Each row is a point. Two turns around zero, p and q, are shown by what they do to some points. Where does a point land after both, in the order given? Backwards means that the second turn is done in reverse. Each puzzle has new turns, and all numbers are rounded.
In the rows, zero is written as 128.

Turn p:
[109 147 113] -> [117 141 102]
[183 163 115] -> [182 167 132]
[128  82 133] -> [128  84 143]
[ 92 120 151] -> [ 86 120 135]
Turn q:
[119 164 103] -> [ 99 160 116]
[156 127 179] -> [164 129 174]
[146  75 116] -> [164  95  99]
[ 86 161  96] -> [ 70 143 111]
[137 114 115] -> [139 123 111]
[124 128 159] -> [131 119 158]
Where do these land?
p, then q: [110 117 153] -> [112 104 144]
q, then p: [132  90  83] -> [162  99  89]
p, then q: [119 155 161] -> [ 98 139 158]
q, then p: [132 128  75] -> [142 131  77]
p, then q: [147 150 168] -> [121 146 174]

Turn p:
[171 118 108 121] -> [162 109 100 119]
[ 82 117 173 125] -> [ 96 128 184 139]
[142 124  92 149] -> [129 123  85 138]
[172 150 159 135] -> [181 146 140 141]
[ 73 131 109 111] -> [ 73 135 131 104]
Turn q:
[145 131  99 145] -> [133 123  96 147]
[142 171 133  96] -> [155 145 115  85]
[153 108  61 102] -> [122  74  72 120]
[123 137 175 135] -> [142 153 167 128]
[ 80 100 136 161] -> [ 79 138 155 160]
[124 120 164 129] -> [135 134 164 129]
Where do these land?
q, then p: [104 122 113  91] -> [102 110 144  97]
q, then p backwards: [105  96 124 120] -> [ 99 101 132 124]
p, then q backwards: [168 173 125 171] -> [161 173 127 177]
q, then p: [154 113 121 127] -> [138 104 116 140]
p, then q: [126 106  96 158] -> [ 95 119 106 154]
q, then p backwards: [ 94 143 188  73] -> [103 152 164  54]
p, then q: [144 143 129 155] -> [141 142 105 146]

Turn p:
[150  87 138 148] -> [160  97 114 150]
[116 100 152 113] -> [121  88 136 125]
[130 165  98 120] -> [119 171 121 110]
[125 140 114 152] -> [127 150 122 148]
[158 129 125 127] -> [156 134 123 119]
[ 71 183 180  98] -> [ 69 134 206 110]
[147  93  89 138] -> [146 122  75 135]
Turn q:
[148 136 165 113] -> [129 120 163 100]
[ 82 124 100 111] -> [100 126  79 128]
[172 124 103 137] -> [178 128 129 138]
[101 175 106 126] -> [115 174  99 111]
[ 60 119 142 140] -> [ 61 131 114 147]
[165 108 162 122] -> [145  99 170 120]
[168 110 119 146] -> [167 118 143 149]
Where do these land?
p, then q backwards: [ 91 104 130 167] -> [100  88 122 160]
q, then p: [135  87 134 157] -> [146 112 130 173]
p, then q: [150  91 134 110] -> [154  90 119 134]
q, then p backwards: [143 213 132 131] -> [160 202 103 109]
q, then p backwards: [151 159 104 110] -> [170 138 109 115]
q, then p: [ 81 115 117 114] -> [ 89 131  96 140]
p, then q: [146 127 145 107] -> [135 104 138 110]

Turn p:
[181 102 185 144 135 123] -> [168  78 178 148 123 130]
[ 87 129  85 105 184 137] -> [ 87 148 101 109 190 143]
[ 96 168 103 113 138 147] -> [114 182 112 113 145 136]
[183 127 168 135 103 121] -> [182 103 154 144 100 121]
[122 114  88 142 120 161] -> [107 132  97 138 117 168]
[ 95 117 136 127 111 144] -> [101 133 137 106 107 137]
[153 139 163 165 108  78] -> [148 113 155 168 103  76]
[108 128  97  93 126 113] -> [118 135  90  98 141 114]
Turn q:
[105 112  97 118 126 152] -> [ 96 110 104 122 115 146]
[188  75 183 127 165 113] -> [191  78 164 127 185 131]
[ 98 148 123  98  98 158] -> [106 141 125  96  82 144]
[134 140 128 126 143  74] -> [135 146 123 124 160  85]
[135 115 171 151 168 113] -> [142 129 165 140 180 136]
[129 160  93 128 115 162] -> [125 149  93 137  91 149]
[107 145 102 147  82 125] -> [100 141 122 148  84 105]
Where do these land?
q, then p: [155 101 110 138  88 132] -> [121  88 114 144  92 121]
q, then p: [134 133 105 150 158 126] -> [112 140 119 159 147 141]
q, then p: [ 95 112 141 194 155 114] -> [ 81 141 184 158 147 127]
p, then q: [140 127 167  60 125 186] -> [187 114 121  66 108 169]
p, then q: [138 162 127 116  98 124] -> [156 145 114 130 108 103]
q, then p: [165 140 124  97 145  85] -> [163 114  98 138 169 105]
p, then q: [ 68 122 121 142 128 129] -> [ 78 154 139 104 122 126]

Turn p:
[ 97 122 103 114 120  99] -> [ 88 134 102 121 121 112]
[129 152 163 101 101 160] -> [132 157 183 118 115 137]
[154 159  88 130 137 179] -> [153 158 115 120 142 191]
[136 121 107  88 120  94] -> [121 150 101  95 119  96]
[101  92 139 131 149 138] -> [109  82 136 116 128 132]
[127 162 104 126 125 119] -> [119 162 111 136 142 134]
[143 150 118 135 160 111] -> [140 135 109 133 168 123]
[137  68 202 199 112 124] -> [161  47 166 186  91 100]
Turn q:
[107 174 136 162 109  67] -> [135 168 136 183  77 106]
[131 141 156 136 149 160] -> [140 138 154 132 165 143]
[ 92 141 126 145 178 162] -> [ 92 136 144 157 182 135]
[127 111 141 121 147 115] -> [125 117 144 121 133 104]
[ 90 141 138 130  98 107] -> [108 147 146 140  86 136]
[185  70  99 115 108 158] -> [156  66  86  82 136 146]
[164 118 101  88 107 126] -> [141 124  87  82 116 125]
Where do these land?
q, then p backwards: [183 170 124 124 111 147] -> [189 148  93 125 135 138]
p, then q backwards: [ 97 161 139 105 124 104] -> [ 93 146 132 106 163 120]
q, then p: [111 106 159 154 150 110] -> [134  93 147 151 124  95]
p, then q: [146 103 104  93 168 164] -> [116 125 111  63 159 129]
p, then q: [141 104 110 157  81 157] -> [151 112 109 129 106 186]
q, then p: [176  88 134 146 131 111] -> [167 105  99 110 103 100]
p, then q backwards: [105 165 125 156 148 114] -> [109 145 112 152 165 148]
p, then q: [ 96  85  95  94  85 123] -> [ 85 142 114 104  72 160]
p, then q backwards: [ 96 170 163 122 156 122] -> [ 98 132 152 128 182 148]

Turn p:
[ 95 138  97 111 174 128 119 151] -> [ 84 117  85 117 158 140 122 137]
[116 117  90  98 148  93 162  85] -> [126 101  90  96 135  91 155  84]
[181 131 159 126 106 181 117 122] -> [175 165 166 118 119 170 114 128]
[112 143  88 129  76 157 144 163] -> [113 136 110 125  73 160 163 162]
[129 116 162 144 136 129 153 156] -> [130 117 162 142 153 131 148 152]
[ 96 125 113 135  93 142 132  76] -> [122 108 127 135  77 135 133  80]
[ 90 149 114  80 142 101 125 144] -> [ 69 135 107  96 137 106 132 130]
[178  83 169 163 115 123  94 110] -> [194 118 170 148 127 113  80 134]
[156 150 161 165 161  98 105 146] -> [139 156 136 174 174 105 104 146]
Turn q:
[ 94 125 156 151 155 148 157 101] -> [116 108 164 123 157 145 158  91]
[142 142 122 126 144 165  93  97] -> [144 155 133 134 148 139  89  94]
[139 135 139 121 155 153 171 100] -> [159 122 130 105 156 142 156  95]
[110 129 162 116 108 171 171 144] -> [134 114 133 118 110 189 166 119]
[113 151 108 114 129  82 120 150] -> [ 95 139 112 103 127 103 124 164]
[115 109 142 115 153 101 130 165] -> [120  93 145 105 126 121 123 166]
[133 130  81 159 117 107 118 193] -> [111 133 103 166 139 120 126 202]
[183 130 167 141  85  80  57  85] -> [150 181 163 149  61  58  95 108]
[124 100  76 107 106 146 134 117] -> [126 106  68 147 127 134 114 111]
Where do these land?
q, then p: [123 131 122  91 143  77 145 109] -> [110 119 114  81 125  83 135 126]
q, then p: [139 123 102 144 137 151  87 170] -> [125 137 116 161 140 156  91 167]
p, then q: [192 118 181 129 116 131 135 110] -> [185 165 169 100 112 113 133 131]
q, then p: [ 93 136  92  85 153 152 144 129] -> [112 102  90  86 136 161 109 113]
q, then p backwards: [109 145 109 131 164  95 188  85] -> [122 131 121  86 172  91 188 115]
p, then q: [108 144 153 135 136 148 113 165] -> [106 128 159 133 141 167 123 140]
p, then q: [143  72 136 145  85 134 114 163] -> [157 116 141 151  75 143 120 175]
p, then q backwards: [117 186  99 122 115 120 154 106] -> [119 158 115 134  77 122 152  92]
p, then q: [130  97 159 169 103 144  73 115] -> [140 148 173 178  90 126  95 130]

Turn p:
[137 131  90 162 104 104 152 201] -> [ 95 145 120 105 114 125 155 211]
[140 135 178 162 136  98 122  91] -> [143 125 152 194 128  97 117 122]
[142 151 174 165 132 151 140 129] -> [133 142 172 172 134 154 126 139]
[123  94 154  43 182 140 121 133] -> [149  76 156  73 176 119 133  75]
[ 83 126 101 103 110 112 130 175] -> [ 81 126 122  71 116 115 116 144]
[135 111 139 117 138 145  89 118] -> [162 102 130 123 123 138 108 114]
[137 146 119  91 113 114 126 107] -> [135 142 123 114 108 108 145  94]
[142 121 140 155  97 142 159  92] -> [114 131 116 181 116 150 151 115]
[114 138  56 154 140 145 114 105] -> [140 166  61 120 137 144 101 137]
Turn q:
[161 125 128  95  95 128 142 141] -> [143 104 126  78 123 143 134 137]
[112 125  94 108 183 108 111 162] -> [127 142  67 144 174 118 111 131]
[149  99  93 106  85 163 115 105] -> [147 127 110 103  72 174 121 116]
[139 114 157 167 157  86 107 148] -> [134 104 134 154 147  68 100 120]
[120 134 118 166 143 118 141 148] -> [143 131 124 158 136 100 145 143]
[118  88 106 115  98 114 148 105] -> [107 108 100 115  85 133 152 117]
[ 96 160 143 167 140  94 105 131] -> [109 161 146 152 139  74 117 140]
[161 201 189 115 140 174 165  78] -> [132 147 227 106 172 171 160  96]
[ 95 105 123 114 112 167 117 133] -> [110 128 117 143 104 170 113 151]
Where do these land?
p, then q: [101  89 166 133 118 119 135 156] -> [ 91  93 116 160 114 126 105 144]
p, then q: [105 151 104  96  92 107 143 101] -> [ 93 170 125 102 104 120 159 123]
p, then q: [142 153  85 183 102 148 129 132] -> [175 166 131 125 127 138 137 182]
p, then q: [116 140  85  97 146  90 124 164] -> [102 134  88  80 166 121 129 134]
q, then p backwards: [211 149 171 160 147 146 145 167] -> [174 112 181 110 202 133  89 139]
q, then p: [116 129 145 117 135 140 159 133] -> [111 116 135 129 158 146 126 131]
p, then q: [157 107 135 128 147 108 123 125] -> [145  96 116 129 135 109 137 114]
q, then p: [102 130 167 160 143 134 138 111] -> [105 119 150 171 138 123 101 141]
q, then p: [130  65  67 100 144 142  84 115] -> [156 153  48 116  88 162 113 122]
p, then q backwards: [100 168 155 106 106 146  99  76] -> [148 115 128 144 138 139  76  63]

Turn p:
[179 155 151 158  94 115 116 173  90] -> [130 148 118  73 151 125  71  80 122]
[126 121  85  85 133  89 151 137 116] -> [145 122 160  96 137  98 163 158 104]
[ 91  96 111 121 120  95 118  92 149] -> [100  76 127 135 117 126 164 154 119]
[188 134 115 156 119 162 108 140 114] -> [131 167  79 118 152 115  86 126 128]
[126 161 126 152  98 152 101 154 127] -> [ 91 158 127 118 149 153  96 119 136]
[107 118 136  81 134 106 122  94 113] -> [142 104 132 131 127 141 182 122 100]
[157 171 144 146 123 163 119 136 144] -> [137 163 112 131 133 165  85 128 141]
[154 158  93 164 189 128 190  97  79] -> [184 167 101  87 102  95 162 139 198]
[ 90  94 146  98 171  85 133 123 172] -> [151  59 170 167 123 124 152 145 130]
[ 97  99 157 116  96 149 142 116 166] -> [101 113 141 171  83 142 122 129 100]
[ 93 101 144 130 130 164 107 146 139] -> [ 97 131 140 182 135 126 125 111 129]
Turn q:
[109  89 142 145  87 152 133 152 170] -> [189 143 125 108 108 143 121  90 151]
[154 128  89 147 166 125 112  91 128] -> [ 93 142 114 123 154 123 181 130 105]
[133 111 162  70  78 137 152  88 120] -> [147 117 159  93  74  85  96 135  93]
[145 146 147 160 162 165 107 110 142] -> [111  97 115 133 145 152 153  85 101]
[113 140  95 141 123  97  99  80 129] -> [ 79 161  93 108 113 123 143 136 124]
[142 147 119 146 145 110 180 156  95] -> [142 100 115 174 146 109 138 171 145]
[127  82  85 106  77 150 103 182 125] -> [183 180 163 103 122 177 123 158 140]
[110 169  89  95 163 144 115 146 141] -> [ 83 136 173 158 123 156 149 129 150]
[166 180 179 168 119 119 165 161 147] -> [159  95  91 208 128 122 103 103 112]
[117 102 144 119 163  80 121 115 113] -> [101 133 123 106 169  89 108 133 142]
[ 92 115 158 112 125 129 121 126  98] -> [121 102 136  93 126 128  93 137 145]
Where do these land?
p, then q: [167  90 137 119 140 136  87  85 144] -> [140 149 113 119 164 143 182 169 135]
q, then p: [142  95 126 169 100 166 129 159 137] -> [167 169  87 129 124 113 108 149 110]
p, then q: [145 106 170 152 138  84 124  74 160] -> [182 175 136  78 137 133 160 138 114]
p, then q: [ 83 167 146 105 108 131 153 157  77] -> [106  72 135 129  76  96 105 108 105]
q, then p backwards: [167 124 120  98 137  93 134 135 101] -> [140 109  87 103 128 141 123 161 151]
p, then q: [113 167 138 166 170 167 120 124 113] -> [116 137 121 160 100 135 168  72 123]
p, then q: [134 117  97 144  84 158 165 103 139] -> [131 150 123 144  88 160 100 165 156]
q, then p: [145 173 111  95 159  96 102 115 136] -> [ 95 121 154 124 123 151 151  95 179]
q, then p: [130 105  82 111 145 143 138 154  75] -> [161 144 177 158 129 109  87 109 130]
q, then p: [ 97 148 112 118 117  83  94 153 157] -> [ 98 135 132 134 143 190 119 150 157]
p, then q backwards: [ 86 116 170 130 109 152 161 150 169] -> [119 188 136  75 113 143 131 143 151]

Turn p:
[148 128 140 147 166 151 146 126 104] -> [158 109 109 118 157 138 149 151 140]
[137 141 111 109 159  86 119 144 142] -> [145 179 110 128 135 134 101 121 116]
[140 112 137 130 150 151 112 135 139] -> [134 121 120 123 158 100 129 126 137]
[119 114 144 120  98  69 115 110 131] -> [ 90 170 159 157 122 149 126 123 130]
[107 120 147 184 102 149 166 132 120] -> [147  95 172 120 102 128 167 151 151]
[139 125 123  99 126 142 147 130 134] -> [127 123 112 116 129 129 143 102 112]
[151 148 142 151 134 133 119 122 135] -> [125 127 135 104 146 126 123 158 125]
[125 113  66 125 128 123 116 117 128] -> [146 112 136 147 129 140  83  96 114]
[100 116 120 113  60 127 113 139 109] -> [ 93 110 147 171  82 115 132 118 107]
[113 162 149 103 157 148 127 126 138] -> [117 134  82  97 120 119 127 133 148]
Turn q:
[118 141 142 189 150 114 142 119 116] -> [102 151 128 132  96 116 162 122 170]
[180 121 111 107 124 136 101 137 148] -> [148 100  91 127 139 102 118 123  92]
[ 99 160 118 126 117 145  99 133 131] -> [ 83 126 135 125 131 145 120 121 101]
[108 110 122 105 130 160 154  96 134] -> [154 152 159 138 157 146 142 116 112]
[142 135 110 119 151 117 122 133 105] -> [128 128 139 129 115  93 108 129 123]
[109 124 125 128 136 111 147 131 147] -> [139 132 135 117 120 145 122 107 146]
[157 123 118 111  31 116 123 135 128] -> [139 126  81  76 159 151 114 188 103]
[144 109 144 122 148 138 165 148 125] -> [154 114 138 138 152 111 132 122 163]
[115 151 149 111 150 124 106 116 132] -> [111 133 129 165 116 139 107 117 120]
[109 107 142 162 143 118 121 131 116] -> [123 119 143 134  95 132 155 135 149]
Where do these land?
q, then p: [102 130 156 141 102 100 121 118 123] -> [130 104 129 112  99  90 129 124 115]
p, then q: [122 100 145  80 138 134 120 139 112] -> [127 168 139  98 106 120 144 104 133]
p, then q: [135 113 114 139 137 111 103 132 137] -> [110 123 114 149 104 118 128 125 129]
q, then p backwards: [102 206 102 129 131 120 109 139 119] -> [123 150 131  90  93 112  84  96 168]
q, then p backwards: [132 106 146 135 139 119 142 140 137] -> [107 115 127 140 144 140 143 126 118]
p, then q: [136  99  74 137 129 128 144 142 139] -> [145 144 102 162 118 102 146 157 118]
p, then q: [ 99 155 153 116 139 132 129  90 138] -> [127 120 138 114 145 167 118  97 100]
p, then q: [146 114 141 137 134 109 136 133  91] -> [115 122 132 124 143 101 150 115 156]
p, then q: [147 134 133 129 114 127 137 136 142] -> [128 135 139 137 136 126 110 142 139]
p, then q: [144 132  93 131 138 221 135 140 138] -> [214 114 141 122  97 108 115 155 106]
p, then q backwards: [144 117 152 134 107 108 133  98 134] -> [ 89 139 130 138 117 156 135 128 117]
